Each row of a before or after table is a point. The points were changed in one or more steps. Then noise was added and the rows were shuffled. The steps act on columns, c1 being the first. Write out the steps. A step turns or swaps two columns, mirrors them in a line or flattens them onto one, adds a multiple of one to another, or multiplies or shifts one. Angles are multiples of 10 degrees, from the lower column toward the higher: turns from -170 to 170, lines from 10 to 170 but not 90. Use the fewest steps. Two steps may share a column if one is a turn and the other turns, adds or multiplies; they go together, in the order done. Otherwise the lowest column goes first.

Before (13 x 3):
-.37	.07	-.14
-.01	.30	.47
.28	.07	-.19
.33	.15	.46
-.46	-.11	-.07
-.36	.22	-.03
.20	.20	.07
.26	.18	.34
.35	.26	.12
.21	.26	-.13
.34	.12	-.02
.30	.17	-.31
.30	.15	.33
After:
-.08	.31	.69
-.10	.42	.23
.20	.22	.94
-.02	.28	.13
.30	-.40	-.13
.34	-.18	-.28
-.18	.30	-.06
-.15	.35	.92
-.12	.31	.67
-.17	.23	-.37
.40	-.07	-.07
.01	.34	-.25
-.11	.31	-.62
Steps: mirror c1 and c2 in the line at 70 degrees; multiply c3 by 2

Before:
.15	-.14	-.39	.47
.45	-.49	-.31	.39
.24	-.56	.15	-.38
-.04	.27	.59	-.37
-.05	.47	.12	-.41
.10	-.55	-.30	-.05
-.44	.18	.28	-.39
.54	-.33	-.54	.11
After:
.37	-.09	-.48	-.36
-.09	-.59	.29	-.05
-.13	-.21	-.53	-.39
.04	.06	-.13	-.42
.14	-.12	.56	.36
.07	-.23	.77	.09
-.14	.35	.38	.48
.31	-.96	.03	-.39
Steps: mirror c1 and c3 in the line at 20 degrees; add 1 times c4 to c2

Before, 12 rows:
.75	-.04	.07	.15	.62	-.46	.23	-.07
.19	.30	-.02	.12	.24	-.76	-.05	.02
-.15	.15	.76	.18	-.58	.53	.06	-.16
-.03	.15	.25	.33	-.01	-.94	-.14	.22
.52	-.03	.45	-.63	-.14	-.09	.29	-.60
-.25	.60	-.06	.30	.16	-.79	-.13	.44
-.32	-.11	.15	.33	-.70	.01	-.02	.19
.81	-.04	.11	-.63	-.11	-.14	-.04	-.25
.19	.55	-.10	.73	-.17	-.58	.01	-.07
.41	-.18	.05	-.30	.11	-.34	.28	-.73
-.08	-.18	.52	-.27	-.56	.29	-.62	-.53
-.25	.09	.13	-.16	-.15	.21	-.17	-.08
After, 12 rows:
-.61	-.01	.12	.79	-.07	-.17	.02	-.07
.30	.02	.20	-.31	-.48	.01	.12	-.02
.23	-.25	.08	.76	.50	-.45	-.08	-.06
.29	.45	-.04	-.25	.06	-.69	-.46	-.20
-.65	-.32	.43	.48	-.09	-.19	-.11	-.03
-.29	.49	.51	-.09	-.39	.22	.40	.00
.13	.21	-.03	.18	.17	-.73	-.24	-.11
-.27	-.30	.02	.38	.09	-.48	.02	-.04
-.13	.17	.13	-.27	-.03	.19	.01	.05
.13	-.02	.76	-.09	-.41	.46	-.17	.12
.32	.15	.24	-.05	.01	-.89	-.04	-.16
.71	.25	-.11	.22	-.04	-.63	-.49	-.10
Steps: swap c1 and c4; mirror c2 and c7 in the line at 150 degrees; multiply c5 by 0.7; flatten c6 and c8 onto the line at 10 degrees

Before, 8 rows:
-.23	-.09	.41	.45	.26	-.89	-.13	-.41	.20	.45	-.08
.32	-.34	-.33	.04	-.08	-.07	-.64	-.06	.53	.39	.14
.49	-.05	.24	.04	-.37	-.94	.07	.37	-.45	.07	-.24
-.11	-.22	-.67	.40	.08	-.44	.40	.04	.15	.15	-.33
.87	.20	-.67	.11	.43	.22	.11	.06	-.21	-.01	-.58
-.66	.08	-.35	.61	.35	.74	-.10	-.04	-.16	.80	-.13
.47	.58	.03	.21	-.31	.37	-.54	-.65	-.18	.48	.30
.14	.12	-.92	.27	.48	-.03	-.10	-.10	.00	.32	.37
After, 8 rows:
.64	.08	.47	.50	.23	.67	-.10	-.05	.37	.81	-.12
-.67	.18	-.13	.02	-.59	.69	.09	.07	.23	.00	-.59
.26	-.09	-.55	.49	.04	-.81	-.15	-.42	-.05	.44	-.11
.13	-.22	-.72	.44	.01	.35	.40	.02	-.01	.17	-.32
-.49	.56	.34	.13	-.14	.16	-.54	-.68	.23	.48	.31
-.01	.11	-.49	.23	-.23	.79	-.13	-.08	.08	.34	.37
-.50	-.04	-.70	-.12	-.12	-.69	.06	.36	.42	.07	-.25
-.28	-.35	-.23	.23	-.13	.26	-.65	-.04	-.49	.39	.15
Steps: multiply c5 by 0.4; turn c1 and c5 by -150 degrees; turn c3 and c6 by -60 degrees; mirror c4 and c9 in the line at 10 degrees

Before, 14 rows:
-.07	-.48	-.16	.09	-.07	-.53	-.21	-.72	.62	-.28	.79	-.30	-.02	.22
-.01	-.54	-.11	-.62	.32	.03	-.12	-.14	-.13	.02	.42	-.13	.36	.62
-.48	.24	.39	-.77	-.08	-.20	.81	-.59	-.03	-.23	-.04	.47	-.09	.26
-.26	.36	-.48	-.48	.12	.39	-.25	-.78	-.45	.03	-.48	-.40	-.19	-.11
-.39	.40	-.18	-.10	.61	-.16	-.22	-.28	-.30	-.37	-.04	.14	-.79	-.47
.13	-.26	.39	-.12	.44	-.71	.52	-.68	-.28	.25	.47	.68	-.34	-.31
.40	.69	-.39	-.52	-.45	-.27	-.15	-.52	.41	.54	.36	.36	.22	.68
.15	.24	-.23	.24	.49	-.13	.75	.27	.64	.32	-.24	.29	-.17	-.14
.03	-.39	-.46	-.21	-.67	.05	.28	-.64	-.26	-.18	.68	.17	-.82	.45
-.14	-.40	.41	.34	.24	-.63	.02	.14	.10	.06	.30	-.29	-.09	.41
.20	-.18	.15	-.10	.24	-.63	.65	.38	.18	-.14	.30	-.41	.01	-.30
-.49	-.59	.29	.09	-.03	-.72	.32	.47	.82	.13	.29	-.26	-.84	-.34
-.88	.23	-.20	.16	-.06	.51	.15	.43	-.34	.65	.58	.03	-.31	.10
.34	-.15	-.45	.29	-.57	-.49	-.17	.15	-.05	.44	.52	.71	.41	.10
After, 14 rows:
.03	-.22	-.08	-.39	-.25	-.24	-.07	.23	.65	-.47	.92	.21	-.59	.74
-.27	-.48	-.26	.35	-.13	.37	.48	.17	.89	-.40	-.47	.05	.08	.21
-.38	-.11	.25	.39	.51	.15	-.24	-.06	.40	-.34	-.34	-.13	.33	.86
-.49	.09	.03	-.58	.12	-.53	-.05	.32	-.89	.30	.27	-.62	.19	.89
.40	-.51	-.65	.69	-.21	.05	-.46	.63	.14	-.08	.54	-.09	-.64	-.33
-.47	-.77	.38	.24	-.10	-.83	-.37	.35	.48	.23	.00	.32	-.28	.05
-.07	.11	.15	-.48	.32	.02	-.03	.94	.16	-.28	.72	-.64	-.21	-.02
-.13	.33	.15	-.41	.35	-.23	-.05	-.01	-.18	.38	.15	-.64	-.42	.02
-.01	-.63	-.07	-.54	.48	.12	.11	-.03	.20	-.09	.20	-.07	-.55	-.46
.20	-.10	.19	-.18	.35	-.83	.18	-.10	-.40	.05	.15	-.52	.31	.03
.35	.29	-.60	-.14	-.24	-.01	-.87	-.13	-.08	-.18	.73	-.10	-.03	-.40
.12	-.12	-.02	-.25	.62	-.73	-.83	.22	.71	.46	.19	-.08	.24	.38
.16	.24	-.40	.24	.30	-.75	-.17	.31	-.61	-.04	-.45	.26	.12	.20
-.89	.17	-.67	.23	.24	.02	.25	-.54	-.11	.17	.53	.46	-.15	.29
Steps: swap c2 and c4; turn c3 and c10 by 60 degrees; turn c5 and c11 by -30 degrees; turn c6 and c7 by 70 degrees; turn c7 and c12 by 60 degrees; turn c8 and c9 by -130 degrees; mirror c13 and c14 in the line at 140 degrees

Before:
.62	-.08	-.77	.11	.36	-.09	-.29	-.33	-.37	-.14	-.14	-.10	.41	.23	.28	.54	-.09	.18	.42	.24
-.75	.08	-.37	-.75	.10	-.05	.26	-.32	.49	.57	-.08	.09	.04	.16	.17	-.13	.05	-.36	-.43	.20
.02	.14	-.06	-.81	.50	-.08	.35	-.31	.25	-.66	-.16	.45	-.37	.43	-.07	-.78	.21	.30	.15	-.43
-.19	-.05	-.31	-.58	-.05	-.29	.15	-.22	.48	-.64	-.25	.04	-.14	-.10	.23	-.47	-.02	-.71	-.55	-.18
.68	-.26	.14	-.05	-.12	.13	.06	.46	-.22	-.28	-.47	-.04	.08	.05	.09	.53	-.11	-.10	-.42	-.30
-.22	.24	-.16	.29	.56	.33	.31	.29	.25	.23	.03	-.01	.05	-.40	-.03	-.14	.94	.05	-.15	.32
.38	.05	.01	-.32	-.27	.07	-.11	-.53	.14	.35	-.24	.04	-.24	.29	.04	.36	.06	-.11	-.28	.42
.01	.44	.34	-.59	-.14	-.30	-.17	-.53	.19	.42	-.25	-.23	.15	-.13	.23	.20	-.52	.07	-.31	-.58
-.05	.25	-.08	-.29	-.53	.02	.30	.27	-.05	.09	-.28	.52	-.20	.42	.15	.25	.42	.07	-.40	-.52
After (9 x 20):
.61	-.09	-.76	-.22	-.04	-.10	-.28	-.32	-.39	-.13	-.10	-.15	.44	.23	.37	.51	.34	.05	.46	.22
-.01	.45	.38	.14	-.27	-.30	-.13	-.49	.18	.37	-.28	-.32	.16	-.12	.18	.20	-.55	-.60	-.11	-.54
-.76	.09	-.34	.60	-.08	-.07	.26	-.32	.47	.60	-.08	.02	.01	.16	.08	-.14	-.47	-.58	-.46	.21
-.05	.26	-.07	.06	-.37	.00	.27	.19	-.05	.08	-.32	.54	-.22	.44	-.27	.26	.24	-.28	-.55	-.55
.00	.11	-.06	-.03	.31	-.07	.38	-.39	.23	-.67	-.15	.40	-.35	.38	.57	-.79	.28	-.83	.04	-.39
.69	-.31	.19	.15	-.13	.13	.06	.47	-.20	-.28	-.44	.02	.07	.06	.06	.52	.12	.00	-.35	-.31
-.28	.26	-.18	-.18	.29	.30	.31	.26	.25	.24	.02	.05	.02	-.39	.38	-.11	.72	.23	-.47	.31
.38	.06	.03	.22	-.22	.09	-.10	-.51	.17	.38	-.22	-.07	-.24	.24	-.30	.36	.12	-.25	-.29	.41
-.16	-.08	-.33	.89	-.24	-.34	.16	-.24	.46	-.65	-.22	-.03	-.16	-.09	.15	-.50	-.28	-.30	-.48	-.20
Steps: turn c17 and c19 by -20 degrees; add 0.5 times c1 to c17; turn c4 and c18 by 110 degrees; turn c5 and c15 by 60 degrees; add -0.3 times c20 to c15; turn c8 and c12 by 10 degrees

Before:
.01	.18	-.06	-.43	-.07	-.29	.03	.49	-.03	.14	.34	.24	-.10	-.37	-.17	-.07	.50	.12	.15	.04	.10	-.12	.11	.19	.25	.12	.22	.31	.41	.14	-.13	.26
.05	.02	.06	-.40	-.04	-.20	.13	.38	.05	.01	.14	.09	.07	-.20	-.17	-.01	.14	.05	.03	-.18	-.06	-.10	-.05	-.43	-.31	.33	.12	.26	.22	.26	-.36	.09
-.23	.21	.02	-.46	.01	-.06	.14	.16	.11	.34	.26	-.01	-.05	-.06	-.11	.09	.07	-.14	.27	-.26	-.22	.05	-.04	-.29	-.23	.00	.04	.20	.06	.35	-.23	.16
-.10	.01	-.22	-.09	-.39	.29	-.02	.12	-.44	-.37	-.55	-.09	.25	-.17	-.19	-.22	-.24	.25	-.19	.36	-.24	.17	.21	.67	.24	.10	-.31	-.14	-.16	.05	.26	.14
-.09	.09	-.10	-.23	.27	-.44	-.01	-.23	.13	.44	-.22	.14	-.11	.20	.03	-.09	.06	-.03	-.13	.36	.11	-.11	-.08	-.01	.36	-.06	-.03	.40	-.05	.16	.19	.55
.00	.33	.06	-.20	.32	-.45	.12	-.13	.05	.44	-.01	.05	.32	.23	.30	.12	-.07	.30	-.19	.13	.00	.05	-.13	-.37	.43	-.19	-.23	.11	-.06	-.17	.31	.44
-.20	.08	-.16	.06	.10	.25	-.13	-.20	-.03	-.29	-.42	.30	-.04	.00	-.22	-.01	-.18	-.10	-.14	.04	-.43	-.19	.17	.63	.16	-.11	.06	-.17	.32	-.04	.19	-.13
-.09	.21	-.05	-.37	-.35	-.08	.25	.27	.25	.20	.28	.26	.19	-.35	-.17	.04	.26	-.08	.13	.03	.12	-.12	.05	-.21	-.35	.19	.15	.12	.00	.23	-.29	.01
After, 8 rows:
-.01	.20	-.06	-.43	-.06	-.43	.10	.47	-.05	.15	.30	.25	-.11	-.36	-.17	-.08	.51	.10	.14	.04	.20	-.11	.13	.19	.23	.14	.19	.32	-.21	-.41	.07	.28
-.10	.06	-.06	-.25	.29	-.94	-.20	-.21	.13	.76	-.23	.12	-.09	.21	.06	-.07	.03	-.02	-.13	.34	.01	-.09	-.06	-.01	.34	-.08	-.04	.40	-.17	.08	-.07	.53
-.22	.08	-.16	.09	.10	.56	-.16	-.20	-.04	-.47	-.43	.31	-.06	-.01	-.20	-.03	-.17	-.08	-.13	.04	-.51	-.18	.18	.63	.11	-.10	.03	-.16	-.03	-.33	-.20	-.13
-.11	.23	-.04	-.40	-.34	-.33	.16	.26	.27	.39	.28	.24	.20	-.35	-.16	.05	.27	-.08	.13	.02	.20	-.11	.07	-.21	-.35	.22	.13	.14	-.20	.03	.37	-.02
-.27	.24	.03	-.47	.02	-.48	.18	.16	.09	.68	.27	.00	-.08	-.07	-.08	.12	.04	-.14	.27	-.27	-.14	.05	-.03	-.27	-.25	-.01	.03	.22	-.36	-.01	.21	.17
-.12	.02	-.21	-.10	-.37	.71	-.24	.10	-.47	-.66	-.56	-.11	.26	-.17	-.16	-.24	-.24	.24	-.23	.35	-.35	.16	.24	.66	.26	.10	-.31	-.14	-.02	.14	-.12	.15
.04	.34	.02	-.18	.30	-.95	-.30	-.15	.01	.72	-.01	.05	.34	.19	.31	.11	-.08	.28	-.20	.13	-.14	.04	-.13	-.33	.43	-.17	-.20	.10	.17	.03	.01	.45
.04	.02	.07	-.40	-.03	-.20	.30	.39	.03	-.08	.14	.07	.05	-.18	-.20	-.01	.10	.07	.04	-.18	.11	-.09	-.07	-.44	-.29	.30	.12	.26	-.29	-.18	.20	.10
Steps: multiply c10 by 2.5; turn c6 and c10 by 30 degrees; turn c7 and c31 by 110 degrees; add 0.5 times c7 to c21; mirror c29 and c30 in the line at 130 degrees

Before:
-.03	-.08	-.55	-.14	.26	.03	-.12	.32	-.08	-.14	-.09	-.02	.04	.15	.14	.03	-.26	.03	.14	.01	.00	.56	-.34	-.06	.23	.04	-.07	-.07	-.11	-.10	-.11	-.15	-.03	.21	-.32	.07	-.57	-.35	-.05	.07	.01	-.07	-.40	-.21	-.22	.06	.39	-.25	-.18	.14	-.01	-.14	.33	.03	-.17	-.20	.40	.02	.09	.09	.09	-.09	.12	.14
.08	-.41	.06	-.11	.06	.13	-.09	.06	.15	-.08	.05	-.34	-.05	.09	.12	-.27	-.29	.19	-.22	-.20	.12	-.23	-.11	-.20	.10	-.04	.06	.17	.04	.21	-.06	.10	.18	-.03	.02	.24	.24	.18	-.07	.05	-.14	-.14	-.12	.29	.07	.23	-.68	-.11	.08	.01	.23	.40	-.13	.21	.19	.09	-.13	-.03	.04	.11	.08	.41	.62	-.03
-.08	-.08	.20	-.12	-.19	.11	-.15	-.11	-.23	-.09	-.26	-.12	.08	-.17	-.02	-.23	.34	.01	.26	.04	.07	-.32	-.18	-.15	-.01	-.28	-.08	.24	-.30	.14	.94	.11	.03	-.09	-.20	-.13	.26	.10	-.18	.17	-.15	.15	.23	-.06	-.32	-.09	.41	-.23	.07	-.16	-.12	-.22	-.17	-.14	.04	-.17	-.21	.00	-.25	.09	-.15	.40	.04	.12
.09	-.22	.29	-.15	.33	-.30	-.28	.10	-.18	-.02	-.03	.18	.05	.15	.06	-.29	-.20	.06	-.06	.05	.00	-.33	-.41	-.19	.17	.07	.00	.00	.07	-.05	-.07	-.11	.19	.13	.06	-.21	.28	-.32	-.07	.09	-.12	-.13	.10	.28	.42	-.28	-.54	-.21	.12	.13	.21	-.20	-.14	.23	.00	-.16	-.10	-.06	-.08	.15	.06	-.03	-.06	-.50
-.05	-.07	.26	-.02	-.15	-.20	-.24	-.13	.07	-.14	.08	.17	-.03	-.15	.22	.49	.25	.19	.14	-.10	.38	-.14	-.01	-.07	.19	-.01	-.13	-.13	-.19	-.06	.07	-.04	.14	-.15	.17	.19	-.08	.15	-.20	.08	-.17	-.11	.08	-.26	-.19	.10	.10	.08	-.03	-.08	-.15	-.12	-.01	.18	-.12	-.04	-.10	.00	.15	-.47	.08	.03	-.07	.22
-.04	-.01	.08	-.16	.23	-.18	.31	-.17	.09	-.08	-.04	-.09	-.07	-.50	.16	-.27	.09	.14	-.22	-.24	.06	-.01	-.31	-.15	.07	-.29	-.19	-.14	-.02	.17	.33	-.13	.09	-.08	.17	-.05	-.35	.06	-.21	.09	-.01	.42	.18	.08	-.13	.29	-.14	-.17	-.30	.08	-.15	-.07	-.21	.26	-.14	-.10	.03	-.07	-.02	.21	.12	-.09	.27	.05
.26	-.18	.32	.10	.20	.07	-.26	-.14	.06	.09	-.70	.12	-.27	.10	-.08	.26	.29	.15	.17	.03	.35	-.36	-.03	-.08	.02	-.03	-.09	-.09	.08	.00	-.07	-.07	.12	.00	.18	.19	.16	.08	-.10	.11	-.06	-.02	.27	-.15	.28	.20	.45	.17	.09	-.19	-.15	-.20	-.20	-.18	-.19	.30	.45	.03	.06	.09	-.40	.04	.35	.24
.10	-.04	.34	.30	-.09	-.14	-.20	.14	-.08	.02	-.07	.12	.07	.11	.17	-.26	-.15	.02	.23	.05	.03	-.34	-.07	-.04	.12	.04	-.20	-.20	.04	-.10	.30	.01	.22	.09	.05	-.20	.27	-.29	-.08	.04	-.07	.10	.02	-.21	-.19	-.33	.36	-.02	.08	.03	.31	.06	-.08	-.22	.30	.72	.33	.00	.06	.18	-.38	-.08	-.05	.07
-.06	-.17	-.08	-.07	-.02	-.01	-.23	-.25	-.07	-.16	.03	-.02	-.15	.04	.05	-.29	.01	-.13	.27	.06	.00	-.13	-.27	-.34	.23	.03	.58	-.17	-.35	-.11	.45	-.10	.18	.08	.20	-.18	.23	.09	-.16	.12	.29	-.08	.00	.05	.03	.28	.35	-.22	-.14	-.04	.05	-.05	-.13	.11	.41	-.03	-.09	-.12	.13	.02	-.03	.44	-.08	.21
After (9 x 64):
.26	-.18	-.24	.09	.20	.08	-.27	-.15	-.27	.10	-.71	.13	-.28	.11	-.07	.26	.29	.15	.17	-.21	.34	-.36	-.03	-.08	.01	-.04	-.09	-.10	-.08	.00	-.08	-.06	.13	.01	.18	.19	.16	.09	-.10	.11	-.01	.22	.28	-.13	.29	.21	.46	.47	.09	-.19	-.15	-.21	-.21	-.18	-.19	.30	.45	.03	.07	.10	.21	.03	.35	.24
-.04	-.16	.05	-.06	-.02	.00	-.23	-.25	-.07	-.15	.03	-.03	-.15	.04	.03	-.30	.01	-.13	.28	-.03	.00	-.12	-.27	-.34	.22	.04	.56	-.17	.38	-.12	.46	-.10	.18	.08	.20	-.17	.23	.09	-.16	.15	.06	-.06	.00	.06	.04	.29	.35	.09	-.14	-.03	.05	-.04	-.12	.11	.42	-.04	-.08	-.12	.13	.02	-.08	.44	-.08	.20
-.04	-.01	-.36	-.18	.23	-.19	.31	-.17	.14	-.08	-.03	-.08	-.07	-.51	.16	-.25	.10	.14	-.22	.18	.07	-.02	-.31	-.16	.05	-.29	-.17	-.15	.01	.17	.33	-.13	.08	-.08	.17	-.06	-.35	.06	-.21	-.14	.02	-.21	.19	.09	-.12	.28	-.14	.12	-.31	.08	-.15	-.08	-.22	.26	-.14	-.10	.02	-.06	-.02	.21	.15	-.09	.26	.06
.09	-.42	.04	-.11	.05	.13	-.09	.06	.16	-.08	.05	-.34	-.05	.08	.12	-.29	-.27	.18	-.22	.11	.13	-.22	-.11	-.19	.10	-.04	.06	.18	-.14	.20	-.05	.10	.18	-.03	.03	.23	.23	.18	-.07	.12	.05	.12	-.13	.30	.07	.23	-.68	.20	.08	.00	.24	.40	-.14	.21	.19	.09	-.12	-.02	.04	.11	.18	.42	.63	-.04
-.03	-.09	.36	-.15	.26	.04	-.12	.32	.03	-.15	-.09	-.03	.04	.15	.13	.03	-.26	.05	.14	.06	.01	.56	-.34	-.07	.24	.04	-.08	-.07	.05	-.10	-.10	-.15	-.04	.20	-.32	.07	-.56	-.35	-.06	.10	.06	-.40	-.40	-.21	-.23	.05	.39	.03	-.19	.14	-.01	-.13	.32	.03	-.18	-.20	.40	.02	.09	.09	-.11	-.09	.11	.14
-.04	-.08	-.12	-.02	-.15	-.20	-.23	-.13	.11	-.15	.09	.18	-.03	-.16	.24	.49	.25	.19	.14	.07	.38	-.15	-.01	-.07	.18	.00	-.13	-.12	-.09	-.06	.07	-.05	.15	-.16	.17	.19	-.08	.15	-.21	.12	.20	.24	.07	-.26	-.18	.11	.11	.39	-.02	-.07	-.15	-.12	-.01	.18	-.12	-.03	-.09	.01	.15	-.47	.05	.03	-.08	.23
.10	-.05	-.29	.30	-.09	-.13	-.20	.14	-.34	.03	-.08	.11	.07	.11	.17	-.25	-.14	.02	.22	-.16	.03	-.33	-.06	-.04	.11	.03	-.20	-.20	-.07	-.10	.30	.01	.21	.09	.06	-.20	.27	-.29	-.08	-.02	.02	.20	.02	-.20	-.20	-.34	.36	.28	.07	.03	.30	.05	-.08	-.23	.30	.72	.34	-.01	.06	.18	.11	-.09	-.05	.08
-.08	-.07	-.31	-.13	-.21	.11	-.16	-.11	-.27	-.09	-.25	-.11	.07	-.18	-.02	-.23	.33	.00	.28	.00	.08	-.33	-.18	-.15	-.01	-.29	-.09	.24	-.02	.12	.93	.12	.01	-.08	-.21	-.13	.26	.11	-.17	.08	.26	.01	.23	-.06	-.32	-.09	.42	.07	.07	-.16	-.12	-.21	-.17	-.15	.05	-.18	-.21	.01	-.25	.09	-.09	.39	.04	.11
.10	-.22	-.12	-.15	.32	-.31	-.27	.11	-.06	-.02	-.02	.16	.05	.15	.06	-.29	-.22	.06	-.07	.07	.00	-.34	-.41	-.20	.16	.07	.00	.00	-.12	-.06	-.07	-.11	.20	.12	.05	-.21	.28	-.32	-.07	.15	.01	.27	.10	.27	.43	-.29	-.53	.09	.12	.13	.20	-.20	-.14	.23	.01	-.16	-.09	-.05	-.08	.15	-.18	-.03	-.05	-.49
Steps: turn c40 and c42 by 30 degrees; turn c3 and c42 by 130 degrees; turn c9 and c61 by -50 degrees; turn c20 and c61 by -140 degrees; multiply c29 by 0.7; turn c29 and c41 by -120 degrees; shift c48 by .30
